Every row gives one point. The points of each table are mixes of a few directions, plus a little noise. Count the directions of each table, and those that both share. Where both have some left over, give the other angles between the two spaces (their principal angles), to ten degrees, smallest first.

First:
[[  6.5  -0.6  19.7]
 [ 17.7   0.5  16.8]
 [ 34.1   2.2  13.4]
 [-58.0  -4.0 -25.7]
 [  8.2   2.6 -25.3]
 [ -8.5  -0.7   0.7]]
Second, 6 rows:
[[-32.7  -6.8  54.3]
 [ 18.0   4.1 -30.6]
 [ -5.0  -1.2   8.5]
 [ 11.8   2.6 -19.5]
 [ 16.2   3.4 -27.0]
 [ -8.6  -1.7  14.0]]
Directions: first 2, second 1, shared 1

First (6 x 6):
[[ 19.7   0.6  12.1   2.4 -17.8  -4.6]
 [ 23.8  -6.0  14.8 -10.3 -23.0   1.6]
 [ -4.5  -6.7  -2.7 -13.4   2.6   8.2]
 [ 34.8   8.4  21.3  18.4 -29.8 -15.9]
 [-15.5   7.0  -9.7  12.8  15.6  -4.4]
 [-58.3  -3.3 -35.9  -9.9  52.1  15.2]]
Second (6 x 6):
[[  0.6  -1.1   0.4  -2.0  -0.8   1.0]
 [ 23.7 -38.9  15.3 -75.2 -30.2  37.3]
 [ -3.6   5.9  -2.3  11.4   4.6  -5.7]
 [ -0.3   0.5  -0.2   1.0   0.4  -0.5]
 [ -8.4  13.8  -5.4  26.6  10.7 -13.2]
 [-12.0  19.8  -7.7  38.2  15.3 -18.9]]
Directions: first 2, second 1, shared 1

First:
[[-14.0 -25.8  14.0  34.5  53.7   3.0  23.1 -24.0  -6.6]
 [ 15.5 -13.1  20.8 -20.6 -27.9   1.8 -14.8  17.0 -29.4]
 [ 16.8   5.2 -19.7 -12.2  10.8   7.1 -37.5  12.1  47.2]
 [ -2.8  26.4  -4.0  11.6   9.5  -3.8  20.2 -28.8  -8.5]
 [ -4.1  53.6 -18.6 -19.4 -52.7  -1.9   0.1   8.3  10.4]
 [-15.9   4.5  -9.8  16.8  19.7   2.9   9.5  -5.6  23.6]
 [-15.2 -30.9  -5.1   0.0  -8.9  -7.6   7.1  21.7   0.0]
 [ 16.4  14.6  37.0  -5.5  -4.2  22.0 -19.0  -1.5 -16.6]
 [  3.2 -34.5 -14.6  -5.2   0.0 -23.4  11.3   0.8 -20.1]]
Second, 8 rows:
[[ -3.3  15.0  -8.6  -4.1 -11.2   0.1  -0.9   4.2  11.2]
 [ 12.2  -0.2  14.6 -26.6 -33.8  18.3 -41.6  40.8  15.5]
 [  9.1 -32.8  -0.6   5.6  25.8 -15.2  10.1 -15.8 -24.1]
 [-23.3  13.7  32.4  19.0   5.2  33.3  -2.0  12.6  18.6]
 [-23.4  13.3 -17.0  13.7   7.1   3.1  10.7   2.6  33.3]
 [-15.1 -31.5   1.8   1.2 -12.7 -12.3  18.4  14.3 -21.6]
 [  4.9  24.8 -26.3 -15.4 -29.5 -18.6   9.8  -7.1  -7.7]
 [ 39.0  -2.1   4.2   5.3  49.8  -8.1  -4.6 -49.8 -26.1]]
Directions: first 5, second 5, shared 5

First (9 x 12):
[[ 12.9 -23.1  43.1  -0.2   2.3  18.7  13.0 -15.4 -10.9 -35.6   9.8  11.0]
 [ 16.2  -7.3  -8.4  30.3 -20.1  -6.0  -0.2 -14.1  27.8 -30.8  -2.6   3.8]
 [-15.0  39.4 -64.8  -6.5  -4.1 -30.4  -8.7  20.2  15.3  48.3 -12.5 -29.8]
 [-15.1  11.5 -10.3 -15.8  10.8  -3.0  -6.8  14.6 -12.0  31.9  -2.6  -2.7]
 [  8.7  10.9   0.9 -19.7  -0.3  -5.2  25.0  -6.8  -5.7 -11.3   4.8 -32.1]
 [-39.0   9.5 -13.8 -16.1  25.3   3.0 -36.5  35.2 -23.5  73.6  -7.7  27.3]
 [ 10.0 -14.6   6.3  26.1 -11.7   3.0  -5.8 -10.5  16.0 -23.9  -0.6  17.5]
 [ 12.6 -15.6  32.9  -3.8   1.2  13.0  15.8 -13.9  -8.9 -31.1   8.3   1.2]
 [  9.0 -10.4  14.3   6.4  -3.5   5.7   4.7  -9.3   2.0 -20.8   3.2   4.5]]
Second:
[[-17.5 -18.7  34.7  -2.7  12.0  49.8  -5.3   8.0 -16.1   4.0 -17.3  27.8]
 [ 23.3  26.4 -48.2   4.3 -17.5 -70.3   8.1 -10.4  22.6  -5.4  23.5 -38.8]
 [  3.4   4.0  -7.2   0.9  -3.3 -10.9   0.8  -1.5   3.5  -0.3   3.8  -6.5]
 [ -7.1  -8.1  14.3  -1.4   5.0  21.0  -2.0   2.8  -6.7   1.4  -7.2  11.5]
 [ -8.1  -9.2  16.4  -1.6   5.6  23.2  -2.2   3.4  -6.9   1.9  -7.7  12.8]
 [ -4.7  -6.1   9.9  -1.0   4.1  15.1  -2.5   2.7  -5.1   1.5  -5.2   8.2]
 [-12.7 -14.4  25.5  -2.2   9.7  37.5  -3.8   5.5 -11.7   3.1 -13.3  21.2]
 [ 29.0  31.7 -59.1   5.7 -21.2 -86.4  10.2 -13.3  26.4  -7.1  29.3 -47.8]
 [  9.3  10.6 -18.7   1.5  -7.2 -28.2   3.7  -4.7   9.8  -2.0   9.4 -15.0]
 [-15.3 -17.4  31.6  -2.6  12.1  45.5  -5.5   7.4 -14.6   3.6 -15.9  25.3]]
Directions: first 3, second 1, shared 0; angles 30

First:
[[-14.3  14.0  25.5   3.2  18.7 -19.2  21.5  10.7 -21.9 -20.9  15.9  17.2
   -1.4  -5.5  -5.2  -7.0  -5.7  -9.6]
 [ 22.4 -21.5 -40.2  -4.8 -27.8  29.6 -33.8 -18.0  33.1  32.3 -23.3 -24.9
    3.0   8.8   9.1  10.5   7.3  13.5]
 [  2.2  -3.0  -4.0  -0.8  -2.6   3.4  -2.8  -1.8   3.2   3.9  -2.4  -1.6
   -0.4   0.0   1.3   1.4   0.7   1.6]
 [ -9.0   8.4  14.7   1.5   9.8  -9.6  12.3   6.0 -13.1 -11.1   7.7   8.6
   -1.0  -3.5  -2.6  -4.0  -3.1  -5.3]
 [ 31.2 -29.4 -55.4  -6.5 -38.5  41.0 -46.0 -23.5  46.1  43.2 -32.0 -34.4
    3.2  13.0  10.2  15.4  10.0  18.5]
 [ -0.5  -0.9  -1.6  -0.4  -0.9   0.5  -1.6  -0.2   0.8   1.9  -2.0  -1.1
   -0.5  -0.2   0.5  -1.0   1.7   0.8]
 [-30.1  31.1  55.2   7.0  38.1 -39.9  46.8  23.3 -46.0 -43.0  33.0  34.2
   -3.3 -13.1 -10.6 -14.2 -10.5 -18.3]
 [ 17.7 -17.5 -30.7  -4.4 -21.8  21.8 -25.9 -13.9  26.1  24.5 -18.9 -20.3
    0.9   6.8   6.2   8.0   6.6  11.3]
 [-20.7  21.1  37.6   3.8  26.9 -27.2  31.7  15.9 -30.5 -29.3  21.7  23.6
   -1.2  -8.9  -7.0 -10.4  -7.0 -13.4]]
Second:
[[  5.8 -31.3 -41.0  -3.3   8.6  -3.7 -10.3  26.1   1.6   1.2 -32.8  55.4
  -12.8   1.5  42.9 -21.5 -27.0   8.9]
 [ 10.9  21.4  22.3  23.0   5.7  33.6  10.0 -26.2 -27.1  11.6  41.9 -30.1
   37.3   0.8 -44.8  22.9  -6.2 -15.3]
 [  1.5  -2.9  -4.7   8.2   8.6  16.3   1.8  -4.5  -4.1   2.6   0.3  -1.5
   14.1  -3.9  -1.6   5.9 -13.1   0.5]
 [ 17.7   9.2   3.7  20.6   5.6  25.6   2.0 -11.6 -32.0  12.6  31.6   2.9
   24.3   7.8 -29.0   7.6 -14.5 -13.9]
 [-22.3  -2.8 -26.0  -1.6  22.5   0.6 -32.2  -5.9  17.8 -42.9 -51.4  -4.3
  -30.3   1.4 -13.1 -12.2  -5.0  34.4]
 [ -7.1   6.9  29.2 -16.2 -20.8 -21.0  20.9   1.6  19.3  11.6  13.7 -26.4
    1.3  -9.3  14.9  10.1  27.6  -9.9]
 [ 22.7  -8.7  -7.0  -5.8 -18.3 -22.2   1.1  23.9 -19.9  19.9  17.5  49.2
  -13.7  16.0  18.6 -20.2   1.9 -17.8]
 [-24.0  -9.9 -14.7 -11.6  11.2  -7.6 -11.6   2.1  32.3 -25.6 -46.0 -10.2
  -19.6 -10.5  16.9  -4.4   1.0  25.8]
 [ -5.3  17.9  38.3 -13.4 -23.1 -21.3  18.2  -5.4  11.8   8.9  25.1 -35.3
   -0.5  -3.7  -5.0  11.5  35.3 -12.8]]
Directions: first 1, second 4, shared 0; angles 70

First:
[[  4.5   6.8 -24.2 -12.5 -34.7   6.8  -5.1  -4.7 -10.5  -6.0  -3.1 -21.3
   19.6   1.6  -3.3   0.0   3.3  -5.1   5.2  -4.8  -9.6  -3.9   6.8  11.1]
 [ -1.3  -1.9   7.7   4.1  10.4  -3.0   0.8   2.1   3.1   1.1   1.0   5.9
   -5.4  -0.8   1.3   0.7  -0.8   1.6  -1.1   1.2   2.7   1.0  -1.8  -3.4]
 [  2.0   2.3 -11.5  -4.3 -15.4   2.1  -1.8  -1.4  -4.3  -2.5  -1.3  -9.4
    9.8   0.9  -1.9  -0.4   1.4  -2.6   2.6  -2.5  -4.3  -1.6   3.9   4.7]
 [  5.0   7.6 -27.1 -14.9 -37.6   7.0  -5.0  -4.8 -11.6  -6.6  -3.7 -22.8
   22.5   1.3  -4.6  -0.1   3.5  -5.5   6.1  -5.0 -10.1  -4.2   7.9  12.8]
 [-11.8 -18.5  68.5  34.3  94.9 -19.8  14.2  11.4  28.2  15.6   9.3  58.2
  -55.0  -4.8   9.6   1.2 -10.1  12.2 -14.9  10.8  25.4  10.1 -19.6 -31.5]
 [  6.2   7.9 -30.4 -15.7 -43.3   8.4  -6.6  -5.2 -12.8  -7.1  -3.9 -25.6
   24.5   2.0  -4.4   0.1   5.3  -5.7   7.2  -5.0 -11.2  -4.3   8.0  13.7]
 [  0.7   1.1  -2.9  -1.9  -4.3   1.0  -0.7  -0.6  -1.0  -0.6  -0.5  -2.7
    2.9  -0.2  -0.7  -0.8   0.5  -0.9   0.5  -0.6  -0.8  -0.1   0.4   2.5]
 [-11.7 -16.1  60.1  30.9  83.6 -17.0  12.6   9.5  24.3  13.9   8.4  50.3
  -48.5  -4.0   8.4   1.3  -9.6  10.7 -13.3   9.5  21.6   8.5 -17.3 -27.3]
 [  1.7   3.2 -10.8  -5.4 -14.9   2.9  -1.7  -1.3  -3.9  -2.6  -1.9  -8.6
    8.4   0.9  -2.1   0.0   1.7  -1.6   2.7  -1.8  -3.3  -2.1   3.5   4.3]
 [  5.1   6.7 -27.8 -14.2 -39.2   8.6  -6.4  -5.2 -11.3  -6.1  -3.9 -24.0
   22.4   2.7  -4.5  -0.9   4.7  -5.6   6.8  -4.3 -11.0  -3.9   8.4  13.6]]
Second (8 x 24):
[[-11.0  -8.6 -21.3   3.9 -15.8 -22.3  -2.5  -8.7 -12.1   3.3  -3.1  -8.4
   41.5 -20.2  20.2 -15.2  17.0 -20.8  -4.0 -15.1  -7.0 -18.1  -7.3  -0.1]
 [ 16.2   8.3  10.6   5.4   1.2   7.4  -5.3  -3.0   8.9  -3.2   2.5   2.6
  -14.4   5.9  -6.1   3.5  -8.9   7.1   1.9   5.0  -5.3   1.5   4.4   0.7]
 [  9.2   5.0  10.1   0.8   5.4   8.9  -0.8   1.5   6.6  -1.5   1.9   3.2
  -17.9   8.1  -9.0   6.0  -7.9   9.1   2.0   5.8   0.3   6.5   4.6   0.5]
 [ 12.2   1.2 -15.4  14.8 -21.3 -18.9 -13.0 -19.8  -2.2  -1.2  -0.9  -8.5
   36.0 -20.4  20.8 -17.2  10.1 -19.1  -2.7 -12.4 -20.8 -25.3  -1.3   1.7]
 [-13.5  -3.1  11.2 -12.6  16.7  14.9  12.1  17.1   0.0   2.6  -0.5   6.2
  -28.0  15.2 -16.2  13.8  -7.9  14.8   1.7  10.2  18.6  20.3   0.1  -1.4]
 [ 55.9  20.1   2.8  32.2 -26.2 -10.2 -32.0 -34.6  18.1  -8.8   4.3  -6.9
   16.4 -13.3  14.3 -15.5  -5.5 -10.8   1.0  -6.0 -42.8 -33.1  10.1   3.0]
 [-21.4  -3.2  22.9 -23.0  33.4  30.4  21.1  31.6   2.3   2.5   0.8  13.3
  -56.3  30.7 -31.8  26.4 -15.5  30.0   3.5  20.1  34.1  39.8   0.9  -1.4]
 [-47.8 -20.3 -18.8 -19.5   5.3 -10.1  19.8  16.9 -21.7   8.4  -5.4  -2.2
   21.5  -7.3   5.7  -1.6  17.2  -9.9  -2.7  -7.9  23.6   8.1 -12.6  -1.6]]
Directions: first 1, second 2, shared 0; angles 60
